Each row of a before or after table is a point. One or more steps were done to the points. Then noise was added and the rows were shuffled. The steps act on how far a point lies along the listed directions, d1 being the first. What was done? A step turns or swaps two directions, mirrors them in a line or flattens them onto one, adds a multiple of one to another, or multiplies one. Angles are multiples of 10 degrees, from the lower direction toward the higher: turns from -170 to 170, lines from 10 to 170 but not 90. Use the fewest steps. Two steps may share a direction if one is a turn and the other turns, adds or multiplies; they go together, in the order done. Otherwise the lowest direction goes first.

Directions:
(1): [-45  18  27]
(2): [31 39 25]
(3): [ 11 -36  41]
Before (9 x 3):
[[ 18  51 -25]
 [  7 -46  12]
 [ 10 -20 -11]
 [ 21  -4  -9]
 [-26  13  -1]
 [-25  39 -41]
 [  3  -1 -12]
 [ 33  95  -4]
 [ 13   5 -21]]
After (9 x 3):
[[-23   3   6]
 [  3  -5  48]
 [-20  13  -5]
 [ -7  10   0]
 [-33   8 -49]
 [  3  41 -49]
 [ 21  10 -17]
 [-10   9  21]
 [-44 -23 -87]]
Steps: turn d1 and d2 by 170 degrees

Directions:
(1): [-61   7   5 -23 -11  24  42  38]
(2): [ 39  18  12  40 -34  51  29   7]
(3): [-14 -15  -2  55   7 -11 -33  58]
(4): [-4 63 23 15 58 -2  7 -1]
(5): [ -2 -60  33  15  45  20  25 -15]
(6): [ 46  -7 -36 -34  34  10  13  47]
Before (10 x 8):
[[-21  10 -13 -21 -13 -17  -2 -30]
 [ -3  77 -15  17  18 -10   5  45]
 [-21  39 -37 -50 -12 -17 -18   1]
 [-24  41  -4  31 -16 -40 -61 -49]
 [ -9  61  -9 -10  -2 -15   4 -14]
 [-20  31  49  61  49   6 -19  -6]
 [ 17   1  18  22  35 -36 -26 -21]
 [-42  28 -13   5 -42 -22 -31  26]
 [ 26 -37  -2  30   8  -7 -22  -4]
 [  6  48  39  50  24  16  -2 -44]]
After, 10 rows:
[[ 18  26   6   7  17 -42 -31 -25]
 [-27 -44   9 -27  50  11  15 -20]
 [-28 -30   5  11  16  -9   0 -16]
 [ 10  42  13 -22  47  17  56 -23]
 [-29 -12  20 -40  -7  10  28 -51]
 [ 33  10 -24   0 -25 -17 -25 -13]
 [-18  -2  25  12  21 -14 -19 -92]
 [-11  90  20  15   7  -5 -21 -27]
 [  2  56  33  61  16   6 -15 -29]
 [-11  -5  26  11  47   6  27 -24]]
Steps: turn d3 and d5 by -140 degrees
